Each row is a point. Examples show where two turns around zero, p and q, send a point. Write where each new point lands after one turn and then the other. Backwards means that the second turn is done in reverse. Each puzzle has new turns, and all numbers are rounded.
In the rows, zero is written as 128.

Turn p:
[ 87 132] -> [146  91]
[101 118] -> [151 110]
[136  98] -> [149 151]
[189 165] -> [ 64 160]
Turn q:
[ 90 145] -> [147 165]
[109 113] -> [114 148]
[151 171] -> [170 103]
[145  58] -> [ 57 114]
[144 153] -> [152 111]
Where do these land?
q, then p: [153 124] -> [152 137]
q, then p: [117 182] -> [ 92 170]
p, then q: [113  78] -> [140  77]

Turn p:
[ 82 100 136 113] -> [118 108  87 159]
[173 125 130 119] -> [147 131 170 132]
[205 152 161 180] -> [188 187 172  92]
[ 85 110  92 126] -> [106  85  95 121]
[ 96 152 120 102] -> [ 81 128 117 135]
Turn q:
[142 120  94 122] -> [118 155 118 105]
[118  84  82 119] -> [151 176  97 106]
[161 146 104 182] -> [ 78 107  88 109]
[126 104 139 129] -> [138 138 118 148]
[160 176 176 134] -> [ 84  86 165 154]
[ 61 138 173  82] -> [199 106 181 147]
Where do these land?
p, then q: [149 161  63 150] -> [169 161 180 156]
q, then p backwards: [ 96 168 149  70] -> [205 120 107 120]
q, then p: [122 105 151 184] -> [148  81 120  89]
q, then p backwards: [114 119 115 116] -> [139 129 137 148]
p, then q: [158  87 162 119] -> [ 77 116 103 151]

Turn p:
[132 172 121 138 117  99 196 119] -> [191 127 117 175 142  96 133 113]
[112 127 144 110  71  79 145  99] -> [162 133 171 150  81 117 147  90]
[104  66 175 110  92 105 167 118] -> [173 156 148 100  61 136  99  96]
[136 105 120 159 139 192  91 121] -> [ 66 144 100  93 155 138 118 113]
[159 108 117 170 176 139  70 144] -> [ 83 117  84  82 148 148 164 160]
[176  77  79 112 164 165  96 136] -> [ 94  80 125  54 171 142 114 135]
[140 156 169  98 113 121 146 144] -> [139 107 123 168  90 121 102 134]
[ 84 177 128 110 151  99 163 117] -> [174 147 148 187 145 144 129 149]
[120 188 127 116 136 119 132 103] -> [134 120 135 190 147 140 141 126]
[115 104  98 157 123 163  72 179] -> [ 62 151 130  81 141  99 134 165]
Turn q:
[157 111  74 120  70  95 116 135] -> [146 144 134 129 128 185 127 198]
[ 75 153 164  76  91 147 172 143] -> [ 94 144 122 118 100 148  47  83]
[128 122 135 149 180 144 141 141] -> [117  94 118 134 156  98 144 106]
[115 170 139 135 188 167 106 146] -> [ 94 100 143 124 128 113 172  67]
[109 140 144 153 128 134 139 171] -> [109 120 151 106 164 127 112 107]
[149 125  86 203  76 123  77  99] -> [165 199 150 128 169 152 187 166]
[115 127 134 108 120  56 119  71] -> [141 160 100  92  75  97 125 174]
[215 125 138 136 147 133 110 128] -> [146  99 173 180 123 105 161 158]
[ 94  92 160  93 122 112 113 129] -> [167 116 115  94 100 126  94 112]
[123 116 108 108 161 166 187 118] -> [100 102  74 172 139 126 112 109]
Where do these land?
p, then q backwards: [149 116 175  63  56 146 108 140] -> [140 173 187  46 142 129 144 147]
p, then q backwards: [119 158 115 140 138 174 138  97] -> [116 127 120 157 119 172 166 133]
q, then p: [184 132 117 130 142 127 113  81] -> [163 142  95 130 116  72 141 129]
q, then p backwards: [154 163 136 165 127 112 121 152] -> [103 131  82 116 115 124  96 138]
q, then p: [ 78 116 141 110 187 121 164  88] -> [152 118 198 108 159 118 177 115]
q, then p: [126 155 126 123 186 108  84 225] -> [162 146 155  83  79 185  53 110]
p, then q backwards: [157 114 102 132  81 133 166 132] -> [110 112 187 139 163 129 126 127]
p, then q: [ 98  95 108 125  71  86 122 108] -> [120 159 148 145  89  85  76 136]
p, then q: [ 89 104 132 165 162 144 136 129] -> [ 76 116 141 139 106 149 152 111]

Turn p:
[135 158 134 180 118 100 148  87 148 114 185] -> [ 82  87 125 119 140  98 159 121 186 104 102]
[165 161  94 109 173 146  78  86 150 148 137] -> [117 159 107  91 122  62 137 121 100 164  82]
[111  98 115 124 153 160 136 147  95  99 129] -> [115 114 141 137 157 163 101 132  86 143 128]
[180  92 117  76  80 138 171 148 165 133  86] -> [168 178  80 175 119 141  67 112 166 139 145]
[158 101 183  97  87 147 141 167 115  90  65] -> [172 141 140 188 123 146  88  74 120 126 193]
[111  83 154 140 167 168 142 161 116 152  91] -> [114 120 111 148  90 176 113 134  67 135 156]
[ 89 143 109 175  76 114 111  92  87 172 186] -> [122 113 149 132 148 111 181 188 139  52  83]
[ 75 116 159 105 162 167 126 175  96 152 155] -> [ 96 150 172 108 109 190 119 135  73 107 130]
[108 123 134 171  58  89 101 161 143 101 147] -> [180  71 157 118 127 130 121 127 172  74 126]
[184 182  82 100 185 111 132 117 136 148 102] -> [128 168 110 122 113  98 156 123 137 221  95]
[108 166 110 114 178 143 155  91 160 118  95] -> [105 146  77  92 150 137 164 107 121 174 140]
[111 113 145 145 101  53  96 103 124 108 159] -> [133  89 167 104 138  83 129 163 171  99 156]
Turn q:
[ 99 108 156 125 119 143 136  94 169  72 139] -> [159 134 143 122 176 118 179 153 158 106 140]
[103 136  69 128  54 103 156 137 152 127 136] -> [178  84  83 154 168 134 108 109 103 141 167]
[157  93 107 146 146 136  44  89 104 133  59] -> [ 84 130 162 175 127  71 134 102 151 181  60]
[135 103 147 196 115 121 118 134 122 103 113] -> [ 97 139 134 152 127 109 167 114 148 155 172]
[180 131 170 107 193 128 158 127 157 104 100] -> [ 80  95 168  97 107 147 175 160 125  89 101]
[114 133 191 113 153  82  76 163 159 157 154] -> [111 155 137 146 101 149 108  94 179  45 126]
[124 116 113  36  97 172 161 179 112 111 115] -> [141 100 167  94 173 116  53 175  83 111 142]
[118 115 152 107 101 162 141 124 186 135 146] -> [133 130 106 136 176 143 125 176 148  92 133]
[177 159 139 157 123 142 169 130 135 158 147] -> [104 120  82 130  88 154 141 169 108 131 143]
[145 151  74 170 171 153  87 117 121 112  98] -> [ 93 125 102 107 119  70 156  94 116 164  85]
[ 90 176 108 161  99 132 113 132  98 179 147] -> [148 181  71 150 111 129  99  98  96 144 135]
[129 152 103 133  86 115  59 114  42 154 170] -> [178 169 113 162  63  79  68 106 134 170 125]
[140 102 121 119 176 117 181 135 139 153 167] -> [121 108 120  75 114 194 124 138 150 134 126]
[ 80 116 142  95 160  85 192 118  97  93 102] -> [165 123 203  92 141 177 155 103  93 129 139]
Where do these land?
q, then p: [ 64 115 174 161 165 159  95 100  74 140 151] -> [131 181 125 105 112 118 209  68 164 134 115]
p, then q: [201 119 141 124 125  58 161 163 181 136 126] -> [125 103  57 206 164 133 121 129 169  97 128]
q, then p: [123 126  98 150 170 153  71  72 112 128 169] -> [178 171  76 120 104 115 158 131 176 159 137]
p, then q: [141  72 139  90  99 113 133 156 125  94  66] -> [112 136  77 129  69  93 116 143 189 133 121]
q, then p backwards: [136 113 133 128 121 181 140 102 149  77 135] -> [103 138  93 129 126  82 112  80 108 133 129]
p, then q: [132 179 151 136  94 117 117 154  95 134 117] -> [119 123 133 143 110 149 177 176 119 125 152]
p, then q: [ 94 130 157  85 137 125 143 181 120 127 101] -> [137 168 101 121 108 110 114 192 128 112 124]
q, then p backwards: [162 152 101 132 106 125 131 162 173 155 176] -> [120  73 126 166 116 136 149 110 187 134 114]
p, then q backwards: [ 94 130  31 136 129 124 194 165 129  66 176] -> [112  35  86  84 157 143 162  93 186 184 124]
q, then p: [151 155 147 100 113 135 110  58 158 129 162] -> [177  96 105 165 111 148 108  96 157 168 119]
q, then p: [111 128 131 159 114  96 113 122 165 152 131] -> [111  99  82 122 151 122 138 124 129 130 103]
q, then p: [114 119  88 137 109 159 149 107  33 174 103] -> [149 173 155 155  73 107 192 161  84 107  97]
q, then p: [141 125 172 126 183 119 108 123 149 154  51] -> [125 103 107 125 155 172 176 104 100 107 198]

Turn p:
[130 135 141 135 137  70 113 142 142 156 157 134 105  92] -> [110 129 122 142 112 137 155 141 135 155 183 108 146  89]
[100 111 125 138  96 117 155 137 121 113 144 107 193 131] -> [137 107 174  86 154 112 111 158 124 138 150 136 121 161]
[162 150 102 153 120 100 132 149 161 111  52  93 187 167] -> [195 113 117 132 133  88  97 111 193 108 167 166 113 174]
[164  95 133 169 119 124 141 120 102 145 122  98 148  94] -> [143 121 133 108 127 110 158 126 149 153 129  83 156 173]
[131  98 161 104 102 133 133 133  98  99 144 174 106 126] -> [110 113 112 112 112 130 105 169 106 155  79 120 139 103]
[172 129 153 155 165 128  94 134 162 152 147 148 169 103] -> [175 138 120 159  94 161 126 131 106 136 174  90 150 150]
[127 123 129 168 159 103  93  99 135 204 137 129 152 191] -> [187  89 121 128 171 179 152  92 129  92 166 101 145 105]
[ 69 116  80 170  73  99 146 115 114 127 160 192 127 121] -> [128 130 152 123 201 107 161 206 106 131 124 155 166  92]
[100  53  89  57 103 154 173  82 136 109  67 117 158 113] -> [ 85 104 129  79 112 118 143 183 151  50  79 157 103 198]
[172 166 190 170 192 113 165 124 124 142 102 119 125 114] -> [154 140 147 180 106 164 116  99 198 166 127  75 127 135]
[124 126  99 107 157 150 102 183  98 117 189 152  93 135] -> [135 138 132 130 101 119 157 115  53 160 109 143  98  75]
[138 200 122  98 145 145 121 105  95  47 148 102  47 143] -> [ 94 213 130 119 111  97  88  71 138 133  76 139 105  59]
[102 144 108  96 142 151  90 122  84  95  76 111 128 132] -> [124 139 138 101  98 129 124  85 138 109  87 195 143 132]
[154 167 175  94  99 171 168 119 159 189 141 116 106 124] -> [ 65  99 125 191 139 124  91 100 115 110 130  69 116 144]
[ 75 107 114 105 111 161  94 156 189 113 135 130  76 136] -> [ 80 147  69 130 148 146 134 135  79 126 139 183  90 126]
Turn q:
[132 126 105 105  94  74 142 133 133  82  94 135 146  99] -> [ 81 133  94 124 141 146 136 110 101  99 131 117 108  69]
[123 116 177 130 142  83 184  70 133 152 155 142 134 125] -> [114  92  87 114 142  96 151 170 150 137 183 173 112 136]
[ 73 103 173 119 153 136  76 118 130 204 110 113  72 110] -> [108 153 133 138 132 124 201 137 156 157 106 120 140 229]
[113 140 111 194  98 119 110 104 118 129 117 182 118 130] -> [122 136 120 112 139  73 117 117 140  90 153  75 164 133]
[122  72 160 173 107 177 191 175 116  81  78 190 108 177] -> [ 94 108 158  56  37 111  96 181 116 149 142  56 137 102]
[112 131 132 114 157 124  67 143 157 110 155 125 111 101] -> [ 99 164 141 127 164 146 110 101 154 136  93 150 132 157]
[104 142 111 160 125 156 131 114 128 180 151 150 149  52] -> [174 112 112  80 141 110 161  79 168  89 123 130 128 159]
[196 168 141 166 132 135 175 120  82 114 133  87 144 162] -> [170  74 161 175 106 150  99 151 128 110 190 134 136  95]
[113 129  85 123 149 131 124 174 167 149 139 110 137 131] -> [152 157 112 117 115 153 104 116  97 112  93 151 123 159]
[175 128  99 121 108 105  71 142  96  86 168 150 187 164] -> [140 135 114 179 155 110  45  87 132 151 123  99 100  80]
[116 183 173  69 118 106 125  97 120  93 116 130 128 203] -> [ 84  88 150 189 162  91 123 185  92 149 102 146 135  97]
[ 89 147 129 131 153 125  97 162 123 156 107 219 117 117] -> [ 89 123  99 117  97  79 119 108 161 106  66 105 154 165]
[157 127 100  87  98 125 160  95 107 130 162  42  84 102] -> [161 165 170 160 136 152 190 120 110 123 173 184  92  93]
[169  94 143 135 148 166 178 107 172 158 101 121 122 124] -> [154 109 113  84  91 157 154 142 118 169 160 153 171 130]
[123 121  79 101 170 170  86 146 111 100 123  43 137 149] -> [181 179 163 169 143 202 116 149 125 140  77 123 120 118]
[130 122 131 120  95 115 131 148 153 125 141 109 154 103] -> [123 119 122 109 147 147 126  96  99 127 135 135  95 128]
Where do these land?
p, then q backwards: [127 127  95 130 149 101 102 127 168  65 107 158 101 128] -> [126  96  70 107 175  99 165 105 125 126 152 126 113 132]
p, then q backwards: [ 89  65 135  82 148  93 137 149 117 120 108  55  90 123] -> [111  75 186 100 129 119 174 149 133 123 131 157 124  49]
q, then p: [126  61 128 163 155  98 142 123 171 150  98 139 158 143] -> [135 108 146 121 129  77 155  94  71  87 140 154  99 118]
q, then p: [102 183  83 150 155 125 129 101 110 122 169 154 137  88] -> [161 188 102 131  84 131  98 172 159 114 145 143 114 121]
q, then p: [117 125 114 129  94 106 113 116 121 130 162 109 172 181] -> [156 141 116 123 108 124 173  84 139 158 131 112 140  88]
p, then q backwards: [151 162 125 164  63 126 112  89 100 111 199  89 105 183] -> [121 124  86 157  56 139  80  89 166  76 147 179 165 130]
q, then p: [145 139  87 147  81 104 152  88 117 143  98 100  93 110] -> [129 168 196 116 131  94 112 151 129 155 117  87 117 122]
q, then p: [157 145 145 153 165 181 157 118 179 114 100 134 129 150] -> [149  71 136 113  86 132 106 144  78 120 134 132 142 172]
q, then p: [177 124 133 103 115 190 158 110  66  81 107 122 131 117] -> [ 69 128 114 145 108 129 134 154 128 164 148  73 151 196]
q, then p backwards: [108 120 151 165  54 142 165 151 174 134 128 172  97  87] -> [123  98 101  81 100 126  98 118  97 137 168  41 154 113]
p, then q backwards: [117 125 172 106 152 119 110  92 189 137 134 144 144 110] -> [145 112 124 176 159  88 141 156 126 104  96  89 121 131]
q, then p: [ 87  96 136 142 181 144 111 124  89 176  50 172 169 156] -> [148  89 101 111 153  59 155 101 156 109 170 163  75 191]
p, then q: [112  87 100  96 192 101 148 129 102 195 112 152  79 135] -> [126 131 146  32  84 155 173 148 117 113 163 127 120  93]
q, then p backwards: [169 170 225 139  85 131 160 195  76 110 143 140 128 148] -> [127 162 168  38 124 114 182 188 113 186 139 105 176 126]
p, then q: [132 130 110 101 106 135 101 137 103 137 141 110 176 114] -> [110 113 118 152 143 103 125 137 133 160 139 116  82 105]
q, then p: [118 167 119  86 122 131 121 202 171 138 152 111 133 131] -> [140 114 103 123 134 151 114 119 147 117  52 155 180 109]
p, then q: [144 149 121 121 160 151  58 124 123 113 170 116 135  71] -> [162  71 156 163 162  81 146 115 123 103 136 120 100  99]

Turn p:
[115 137 112 130 150 115 151 118 126 147 171 154 109 128] -> [125 129 151 144 110 145 126 147 141  89 125 147 158 144]
[ 97 169  95 111 137  97 133 131 132 136 124 146 109  94] -> [109 104 169 151 130 147 107 106 110  96 121 139 151 104]
[110 127 123 132 149 103 121 129 121 160 132 158 141  97] -> [124  94 144 135 128 158 139 128 137 125  97 135 159 123]
[110 101 137 113 137  91 148 116 127 137 141 116 138 154] -> [147 115 150 148  99 138 126 139 136 151 144 119 132 162]
[117 133 120 153 143 135 101 120 137 104 116 121 103 107] -> [141 134 113 124 133 137 114 134  93 107 108 113 124 102]
[142 103 158 124  87 161 141 108 119 127 107 113 129 137] -> [128 153 100 106 145 138 120 119 138 161 144 137  90 151]
[140 113 148 105 118 154 118 105 101 122 146  98 162 161] -> [127 157 109 101  97 125 137 119 161 159 156 100 120 141]
[108 162 121 129 130 103 106 142 147 146 130 175 114 125] -> [109  95 136 157 126 140 133 143 122 110 126 158 146  87]
[142 151 137 163 117 135 129 132 125 130 103 103 130 134] -> [124 122 102 110 157 118 136 123  99 128 151 120 131 134]
[121 118 162 131 102 156 131 152 136 117 129  99 139 129] -> [144 143  97 120 120 110 144  97 117 148 134 144 106 138]
[152 123 137 141  98 146 135 121 145  97 123 117 161 125] -> [110 146 111 122 138 115 158 119 120 136 128 111  85 141]
[125 106  89 123 125 111 119 130 122 140 143 133 118 142] -> [119 120 128 154 117 118  98 144 146 126 116 117 143 138]
[144 144 138 140 140 156 121 129 152  96  81 131 117 127] -> [146 143 123 117 170 121 137 134 105 122 135 122  98  90]
[130 114 102  97 152 123 139 134 136 170 155 128 134 133] -> [128 143 156 155 120 121 126 130 159 139 118 132 173 141]
[164 156 133 137 141 110 101 143 133 104 112 139  89  92] -> [114 119 146  95 143 109 118 150  84 113 103 141 124  88]
[131  90 135 117 121 150 154 139  87 115 135 114 157 163] -> [152 129 115 110 115 106 128 113 178 139 145 111 107 166]
Turn q:
[126 138  78 118 107 129 109 131 126 136 122 119 125 132] -> [123  97 138 116 111 150 132 126 134  96 131 112 143 118]
[124 139 139 130 138 146 135 141  74 148 113  94 140 114] -> [131 135 110 103 155 126 173 127 120 120 105  95 114 144]
[ 99 118 136 120 128 108 112 105 147 130 139 143 107 117] -> [132 108 144 125 110 108 109 107 144 151 129 145 116 118]
[130 140 129 148 147 122 105 133 133 111 115 126 112 146] -> [143 138 115 138 118 111 110 116 129 125 135 104 149 123]
[119 139 117 120 126 119 144 147 147 137 114 137 151 145] -> [118 129 149 138 110 138 126 141 114 122 134 124 135 160]
[125 117 122 144 113 117 118 145 150 134 137 107 142 142] -> [112 111 139 137 143 118 120 139 138 120 131 128 159 142]
[113 147 136 121 125 168 108 134 137 123 135 143  79 104] -> [153 158 145 105 123 125 128  92 163 112 141 135 116 105]
[130 112 124  87 125 148 116 123 138 146 136 128 102 157] -> [ 99 122 132 135 121 137 126 118 157 120 165 117 100 116]
[149 142 111 146 173 114 123 144 156 142 153 141 147 111] -> [107 144 108 143 110 139 122  95 121 130 108 156 167 150]
[126 143 142 134 106 113 126 115 106 139 152 134 142 133] -> [142 107 119 136 142 134 117 136 138 123 101 136 107 144]
[130 128 141 144 128 106 225 132  97 136 137 125 136 117] -> [117 143 139 141 158 114 146 146  55 118  91 155  88 141]
[138 146 141 143 114 112 112 104 160 131 118 131 115 110] -> [148 126 153 149 128 136 112 112 142 151 110 129 145 109]
[123 106 120 143 109 164 123  95 120 130 116 140 142 134] -> [134 118 127  93 152 157 106 139 123 143 146 122 122 119]
[138  93 143 127 103 118 105 141  98 142 115 135 134 140] -> [147  92 111 138 153 128 148 138 134 136 159 123 122 139]
[151 111 142  93 179 135 161 131 129  35 118 114 147 118] -> [111 192  88 124  86  98 148 190 106 153 133 140 134  93]
Where do these land?
q, then p: [103 124 144 146 133 123 122 150 130 114 107 111 130 123] -> [121 110 152 124 117 114 144 131 123 150 146 119 139 142]
q, then p backwards: [113 121 122 102  89 165 158 118 142 107 130 126 133 149] -> [159 141 133 112 135 117 137  89 123 104 125 161  98 144]
p, then q: [119 130 118 133 123 160 138 143 114 113 130 146 152 134] -> [113 136 144 134 110 122 107 132 116 134 124 137 138  94]
q, then p backwards: [118 105 108 111  84 178 158 135 112 130 117 158 106 125] -> [130 172 168 126 140 133 161 100 121  94 103 152 107 137]
q, then p: [134 108 161 129 145 125 131 136 145 123 129 111 121 118] -> [123 107 144 141 130 144 145 131 116 121 134 134 156 136]
p, then q: [128 122 136 128 127 119  97 143 141 128 149 119 143 100] -> [143 107 152 119 135 142 146 138 102 136 123 115 119 131]
p, then q: [124 118 144 148  92 160 150 109 121 115 131 170 131 140] -> [120 155 145 122 103 122  98 109 123  93 161 140 127 104]
p, then q: [109  97 110 124 125 174 142 121 142 128 121 164 133 149] -> [126 165 142 140 121 136  98 100 120 118 130 130 171 107]
p, then q backwards: [119 163 110 134 148  78 140 113 128 159 143 132 124 114] -> [135 124  80 139 105 111 137 148 166 145 110 117 148 134]
q, then p: [136 135 172 110 154 135 114 139 126 124 109 124 149 110] -> [110 133 138 150 157 118 138 125 122 126 163 141 158 145]
p, then q: [164 158  90 142 122  97 138 133 144 153 128 132 114 143] -> [131 122 105 115 122  78 122 136 121 133 121 137 140 179]
p, then q backwards: [137 172 101 133 134  91  93 105 137 149 126 118  96 133] -> [148 103  83 149 127 123 149 117 163 104 110 106 137 158]
q, then p: [131  97 134 131 132 135 120 117 116 124 107 100 160 106] -> [143 125 152 141 140 121 131  99 152 143 125 132 160 145]
p, then q: [147 143  96 107 127  50 114 121 124 130 136 132  96 156] -> [152  96 120 121 161  76 146 138 169 134 140 143 145 173]
q, then p backwards: [124 118 159 130 143 133 111 140 109 148 140  95 139 137] -> [157 112 110 147 111 145 136 137 122 137 119 125 163 136]
q, then p: [139 136 144 140 169 126 122 127 117 103 147 108 119 110] -> [ 99 106 154 145 153 138 120 116 113 120 132 105 139 120]
